Every row gives one point. Each table stands for the endless flat space through its points: a line for two points, a plane for three, and so on. The two share one point or none. Which?

First, 3 rows:
[[-0.7  1.7  1.7  0.5]
 [-0.5  3.0  2.5  2.0]
 [ 0.1  0.0  1.0 -1.3]]
Second, 2 rows:
[[-0.7  2.9 -0.1 -0.5]
 [ 1.1 -0.1  3.5  0.1]]
They share: no point

First (3 x 8):
[[-1.4  2.9 -2.1  1.9  3.7 -2.8  2.6 -0.3]
 [ 0.3  2.7 -0.7  1.0  2.6 -1.9  1.9 -0.6]
 [ 1.1  0.9 -0.1  2.4  2.2 -3.3  4.1  1.2]]
Second (3 x 8):
[[ 2.1  1.6  1.1  1.5  0.8 -3.3  2.1 -0.1]
 [ 1.5  2.6 -0.1  0.1  1.6 -1.9  3.1 -1.1]
 [ 1.5  1.7  0.5  1.6  1.6 -2.2  1.9  0.7]]
They share: no point

First, 3 rows:
[[-0.2  1.9  0.7 -1.3 -0.7 -2.3  1.8  0.0  2.2  1.5 -1.8  0.9]
 [-0.9  0.3  2.0 -2.7 -1.5 -3.7 -0.2 -1.8  2.8  1.0 -0.6  2.1]
 [ 0.9  4.5 -1.6  1.5 -0.9 -1.3  5.2  3.0  1.0  1.0 -3.6 -1.5]]
Second:
[[ 1.1  2.2  0.5 -1.4 -1.2 -2.6  2.1  0.5  2.8  0.5 -2.3  0.7]
 [ 4.1  0.8  0.5 -1.2 -1.6 -1.0  1.3  1.8  5.3 -2.5 -1.2  0.8]
 [-1.9  4.0  0.5 -0.8  0.6 -2.8  1.7  0.4  0.3  3.5 -4.0  0.0]]
They share: no point

First (3 x 18):
[[-3.3  2.4 -2.5  0.8 -3.7  0.5 -2.6  2.7  2.4 -1.8 -1.0 -1.9  0.9 -1.4
   1.4  0.5  0.3  2.7]
 [-3.2  2.3 -2.5  0.8 -4.1  0.7 -2.6  3.0  2.7 -2.1 -0.3 -2.1  1.2 -1.2
   2.1 -0.1 -0.3  2.3]
 [-2.9  1.8 -2.4  0.6 -3.5  0.8 -2.1  2.2  2.2 -2.1 -0.7 -2.1  0.7 -1.6
   0.9  0.4  0.1  2.2]]
Second, 3 rows:
[[-1.7  0.8 -1.4 -1.5 -4.0  0.9 -1.9  0.9 -0.6 -4.2 -0.4 -1.0 -2.1 -3.1
  -1.0 -0.3  1.3 -0.1]
 [-0.8 -0.3 -0.5 -0.3 -3.4  0.3 -2.1  1.9 -0.9 -3.9 -1.9 -2.3 -2.9 -4.0
  -1.3  1.1  1.5  0.6]
 [-2.3  0.2 -2.0  2.1 -0.4  0.9  0.5 -0.3  3.6 -1.2 -3.4 -2.8  1.5 -1.3
  -2.8  3.3  0.1  4.1]]
They share: no point

First:
[[ 1.0 -5.1  0.1  1.4 -0.6  0.7  1.4 -3.1 -0.7  0.3  2.5  0.0 -0.8 -2.1
  -3.5  5.0  0.2  0.3 -1.6  2.5  0.1 -0.1  0.1  1.2]
 [ 0.4 -2.3  2.6 -0.3  2.5 -1.7  3.2 -0.8 -0.2  1.4  3.1  2.0  1.2 -0.9
  -0.9  3.0 -0.9 -0.1 -0.2  1.1  1.3 -1.4  2.8 -1.8]
 [ 1.0 -3.3  1.9  0.2  1.5 -1.1  2.9 -1.9 -0.4  1.5  3.4  1.8  1.0 -0.9
  -1.7  3.8 -0.7  0.0 -0.1  1.6  1.3 -0.7  2.2 -0.6]]
Second (3 x 24):
[[-2.3 -1.5  1.9  0.0  1.8 -1.2  3.4  0.6  0.1  0.2  2.1  1.0  0.9 -2.8
  -0.3  2.9  0.1  0.2 -2.4  0.5  0.3 -1.8  0.6 -2.0]
 [-2.2 -1.6  2.0  0.1  2.3 -0.9  3.4 -0.4 -0.6  0.5  0.9  1.6  0.9 -2.7
  -0.4  3.9  0.0 -0.3 -1.4  0.6 -0.9 -2.4  0.5 -2.2]
 [-1.8 -1.9  2.3 -0.2  2.4 -1.1  3.1  0.0 -0.3  0.3  1.5  1.0  0.3 -2.5
  -0.9  3.5 -0.5 -0.3 -1.8  0.9 -0.3 -2.1  0.9 -2.3]]
They share: no point

First (2 x 24):
[[ 2.0 -0.1 -1.3  2.0 -2.5  1.4 -2.8  1.0 -0.3  0.8  1.4 -1.2 -2.5 -1.7
  -0.2  2.4  1.0  2.4  2.2 -0.3  0.9  2.1  3.1 -2.0]
 [ 1.4  0.7 -2.5  0.8 -2.5  2.8 -4.0  0.0 -0.1  0.0  0.6 -0.8 -2.7 -2.9
  -1.4  3.8  1.6  3.0  1.6  0.7  0.9  2.3  4.3 -2.8]]
Second, 2 rows:
[[ 2.8 -0.6 -0.7  2.8 -2.1  0.3 -2.1  0.8 -0.8  1.0  2.1 -2.0 -2.4 -1.2
  -0.2  1.1  1.1  2.0  1.9 -1.2  1.0  1.8  3.0 -1.9]
 [ 0.8 -0.2 -0.7  2.0 -3.7  1.9 -2.5  3.6  0.8  1.8  0.9  0.4 -2.4 -0.8
   2.2  3.5 -0.5  2.4  4.3  0.4  0.6  2.6  1.0 -0.7]]
They share: [ 2.3 -0.5 -0.7  2.6 -2.5  0.7 -2.2  1.5 -0.4  1.2  1.8 -1.4 -2.4 -1.1
  0.4  1.7  0.7  2.1  2.5 -0.8  0.9  2.0  2.5 -1.6]

First:
[[ 0.6  3.6 -0.4  2.0 -0.2  2.9 -0.3 -6.3  1.8  5.1  3.5  0.9  1.6  5.2
  -2.5  0.1  0.1  3.2 -0.7 -3.6 -0.4  1.9  2.0 -0.5]
 [-1.0  0.9 -1.7 -0.6 -2.1 -0.9 -0.4 -2.4 -1.1  0.9  3.1  1.2  0.4  1.8
  -1.8  1.6 -0.3  3.2  2.2 -0.8 -0.2  1.3  2.8 -1.3]
 [-0.5  3.8 -0.1  1.4 -0.9  3.2 -0.2 -4.8  1.3  5.0  2.9  1.2  2.5  3.4
  -2.1  0.5 -0.2  3.0  0.2 -2.1 -0.2  1.7  2.0 -0.5]
 [-3.0  4.3 -0.9 -0.4 -1.2  2.3 -0.1 -1.7  1.1  2.5 -0.6  0.4  2.4  1.9
  -2.1 -0.3 -1.7  0.7  3.1  0.4 -0.3  1.8  0.6 -1.3]
 [-3.5  1.5 -0.1  0.4 -0.8 -1.1 -1.7 -2.7  0.5  0.7  1.7 -1.8  0.8  4.3
  -4.7  0.5 -0.9  1.2  1.5 -0.6  0.6  3.7  2.8 -3.3]
 [-0.1 -1.3 -3.3 -1.1 -3.1 -1.9 -1.0 -1.8 -1.8 -1.1  3.8  2.0 -0.2  1.3
  -0.9  2.8  0.6  3.4  1.9 -1.7 -0.3  0.9  3.2 -1.6]]
Second:
[[-0.6  3.1 -1.9  1.5 -3.8  3.1 -0.5 -1.7  2.7  1.3  0.5  1.0  4.2  0.9
  -0.5  1.9 -1.7  0.6  3.0 -0.7 -1.7  1.1  0.4 -0.7]
 [-1.7  1.3 -4.7  0.6 -3.4  1.4 -4.6 -3.4  0.9 -0.8  5.1  4.3  2.6  3.6
  -2.4 -0.1 -3.2  1.1  0.8 -1.2 -2.0  2.9 -0.2 -3.9]
 [-4.4  3.4 -3.4 -1.2 -1.6  3.3 -0.3 -2.1  2.6 -0.5  1.0  3.1  2.7  2.3
   1.1  1.8  1.5 -1.4  2.9  2.3 -1.9  2.6 -0.8 -3.5]
 [-3.0  1.8 -6.8  2.8 -3.3  2.4 -2.7 -0.9  0.1 -0.4  2.7  5.0  1.2  1.1
  -0.8 -1.4 -2.3  1.6  1.3  0.4 -1.1  0.2 -1.0 -2.6]
 [ 0.9  1.7 -2.9  3.9 -4.4  2.2 -1.2 -0.5  0.5  2.4  0.2  0.6  2.8 -0.2
  -2.2  0.1 -3.4  3.2  1.7 -3.1  0.0 -0.9  1.5  0.9]]
They share: [-1.7  1.8 -2.2 -0.1 -2.1  1.9 -1.2 -2.0  0.9  1.1  0.9  1.1  2.2  2.2
 -1.5  1.2 -0.2  1.1  1.5 -1.5 -0.2  1.8  1.4 -1.8]
